Rows are points. To make a cloud, some directions were put in groups of two or more. Within a group, all points are equally far from the middle, so they leave a hole (a ring in 2 directions, a hollow ball in 3). The other directions are filled evenly. Then the cloud was stretched, turned, moved and blurred a little. Count the holes, and give their numbers of directions, smallest first.

Cloud (14 x 2):
[[-42  29]
 [ -7 -17]
 [ -8  61]
 [-43  25]
 [-43   8]
 [ 24   3]
 [-34  -9]
 [-14  59]
 [ 32  34]
 [ -2  62]
 [-11 -17]
 [ -6  61]
 [ 30  43]
 [ 29  12]]
Holes: 1 (2)

Cloud (14 x 2):
[[ 63  26]
 [ 12 -15]
 [ 59  40]
 [ 43  25]
 [ -9  70]
 [  3  34]
 [ 16  40]
 [ -1 -47]
 [-15 -24]
 [ 28 -21]
 [ -5  26]
 [ -9  15]
 [ 32  27]
 [ 50 -17]]
Holes: 0

Cloud (22 x 3):
[[ -4  59   7]
 [-56  11  21]
 [ 11  44 -35]
 [ 46  14 -29]
 [-45  33 -20]
 [ -9  13  59]
 [ 19 -17  53]
 [-51  20  29]
 [ 51 -23   5]
 [-23  40 -35]
 [-48 -16 -15]
 [ -9 -24 -40]
 [-35  17 -38]
 [ 51  30  -1]
 [ 17  53  20]
 [ 44  39   9]
 [ 29 -35 -20]
 [-13  56 -15]
 [-29  50  20]
 [ 29 -33 -23]
 [-26 -34  35]
 [ 17 -37  39]]
Holes: 1 (3)

Cloud (27 x 4):
[[ 32  26  41 -23]
 [ 12  88  14  -7]
 [ 22  16   2 -20]
 [ 14  58  10  16]
 [ 19  95 -41 -14]
 [ -9 -45 -19   7]
 [ 29 -12 -23  19]
 [ -7  -2 -46   6]
 [-40  -7 -35  30]
 [-20  12  45 -11]
 [ -8  30 -17  43]
 [ 28   2 -29  29]
 [-27 -44  -2  -5]
 [-10 -13  24 -24]
 [ 45  61 -18  12]
 [ 28  -3 -17 -47]
 [ 35   3 -36 -26]
 [  0 -22 -46 -16]
 [-17  11 -57   3]
 [ 16   1  -3  45]
 [ 25  42 -41  23]
 [-35 -23  33  -3]
 [-13 -26 -54 -20]
 [  2  -5 -29  45]
 [ -5  24   5 -52]
 [-30   8 -38   5]
 [-34   9  11  30]]
Holes: 0
